Each row of a before or after table is a point. The points were changed in one or more steps. Then noise was added and the rows were shuffled. The steps act on columns, c1 being the first. What was done? A step turns or swaps two columns, mirrors them in a line or flattens them onto one, adds a multiple of one to another, or multiplies or shifts one. Angles are multiples of 10 degrees, from the lower column toward the higher: turns from -170 to 170, lines from 10 to 170 but not 90. Use the fewest steps. Two steps may share a column if one is a turn and the other turns, adds or multiplies; they go together, in the order done. Otherwise the lowest column goes first.
In the rows, zero is written as 128.

Before (11 x 2)
[[142 107]
 [133 125]
 [100 183]
 [ 79 137]
 [105 188]
 [167 102]
 [124 147]
 [ 96 114]
 [124 178]
 [142 156]
 [124 127]]
After (11 x 2)
[[176 124]
 [147 123]
 [105 140]
 [125 133]
 [156 140]
 [127 127]
 [138  81]
 [189 109]
 [185 101]
 [100 170]
 [113  96]]
Steps: swap c1 and c2

Before (10 x 8)
[[149 174 128 135 107 101  88 167]
 [122 130 152 152 149 118 125 156]
 [160 158  98 178 146 146 134  95]
 [111 120 141 135 132  77 100  97]
 [117 149 154 126 142 142 107 100]
 [152 130 109 147 129  90 146 124]
 [108 105 154 148 103 121 140 117]
 [125 164 104 144 135 149 158 100]
 [113 119 109 130 149 105  81 152]
 [163 111 149 122  94  94 133 158]]
After (10 x 8)
[[ 99  94 104 145 135 151 157 100]
 [138 104 154 118 142 143 113 100]
 [179 130 110 109 148 104  94 151]
 [ 59 134 109 140 129  91 151 124]
 [184 129 142 116 132  78 111  98]
 [ 21  92 129 111 108 101  99 167]
 [ 47 158 148 128  94  93 130 157]
 [207 143 156 138 105 120 145 116]
 [141 124 152 132 149 119 136 156]
 [  6 112  99 144 146 147 154  96]]
Steps: turn c1 and c2 by 160 degrees; multiply c1 by 3; flatten c4 and c7 onto the line at 60 degrees

Before (10 x 14)
[[115 120 139 124 102 163 174  98 128 130  81  77 127 184]
 [173 150 143 148 149 151 102 107 161 112  97 147 143 104]
 [171  93  82 136 103 135 106 109 123 156 153  87 104 128]
 [166 100  92 139 127 122 136 182  96 137 144 134 149 144]
 [120 104  90 121  95  73 122 101 155 143 110  82 145 143]
 [ 99 108 122 136 123  83  98 154 112 109  82 136 132 175]
 [ 92 167 107 162 174 159 113 167 155 114 126  97 154 128]
 [137 119 129 139  95 132 106 103 180 156 172  86 186 124]
 [142  91 149 165 167  86 116 135 145  79  99 102 162 192]
 [152 155 125 149 128 119 110 106 122 156 102 104 116 164]]
After (10 x 14)
[[124 128 140 121 112 197 176 131 132 132  83 187 120 182]
 [126 161 146 165 154  42 117 109 146  78  99 145  93 193]
 [126 186 126 139 106 135 106 129 181 155 174 176 119 126]
 [131 115 122 149 128 111 111 133 119 152 103 158 152 164]
 [133 133 131 134 126  38  99 107 111 110  84 108 108 173]
 [133 152 113 165 157 191 112  79 153 113 128 135 168 124]
 [134 147  92 118 105  20 123 126 155 142 108 185 104 145]
 [126 142 136 146 143 174 102 155 161 111  96 121 149 106]
 [135 148  90 140 125 113 134  83  96 138 143  95 101 144]
 [135 104  79 138 111 143 106 126 124 155 153 172  91 126]]
Steps: flatten c1 and c3 onto the line at 100 degrees; swap c2 and c13; multiply c5 by 0.7; multiply c6 by 2; turn c8 and c12 by -150 degrees

Before (9 x 24)
[[158 104 102 143 108 114 144 106 117 127  99 137 139 165 100 126 103 118
  156 155 183 109 155  78]
 [ 70 126 110 138 147 111 137  93 100 111 161 150 111 135 114 141 148  84
  138 152 161 146 139 136]
 [125 133 110 181 147 177 101 133 142 100 114 159 152 128 117 129  66 144
  126 115 134 113 134 158]
 [ 85 146 124 118 141 110 115  85  90 148 155 154 102 112 130 161 146 160
  146 152 138 123 136 154]
 [ 87 116 156 165 132 100 104 112 134  95 130 134 160  90 137 127 144 175
  147  95 141 110 113  91]
 [103 156 134 137 114 152 132  96 199 138 146 183 131 172 140 123 124 143
  190 110 122 115 120  78]
 [123 130 191 129  91 169 190 117 165 139 149 167 133 164 166 127 141 179
  133 140 122 114  36 129]
 [150 147 139  87 135 177 112 125 111  78 179 146 138  89 151 147 156 158
  133 109 188 168 125 164]
 [110  88  72 182 113 109 140 123 148 190 173 132 113 160 148  88 120 146
  110 146 111 191 151 156]]
After (9 x 24)
[[156 148 137  87 115  79 115 125 112  79 163 144 100  90 185 147 140 158
  164 109 191 167 125 163]
 [104  86  75 183 107 146 141 125 152 190 176 131 141 158 176  88 134 142
  134 145 110 192 150 158]
 [168 104 100 140 111 140 147 109 114 128  86 136 134 166  58 125  99 119
  123 156 181 107 157  78]
 [ 75 116 160 166 122 153 102 112 135  92 117 135  92  90 151 124 119 175
  145  91 142 109 113  91]
 [120 132 188 129  86  89 187 118 163 138 143 165 115 164 221 127 135 178
  123 143 122 113  35 129]
 [ 70 143 125 117 122 148 113  87  88 145 138 154 135 115 131 159 159 157
  163 153 136 123 135 152]
 [126 134 109 179 151  77 101 133 144 101 118 159 150 127 101 131  65 142
  127 116 133 111 133 162]
 [ 53 128 107 136 130 145 136  94 103 111 144 152 125 132  93 141 153  85
  163 153 159 148 140 135]
 [ 95 155 134 138  90 105 131  96 200 139 103 184 130 172 160 120 120 144
  173 108 125 117 120  76]]
Steps: multiply c1 by 1.3; turn c11 and c19 by 40 degrees; turn c5 and c19 by 30 degrees; multiply c6 by -1; mirror c13 and c17 in the line at 110 degrees; multiply c15 by 2.5
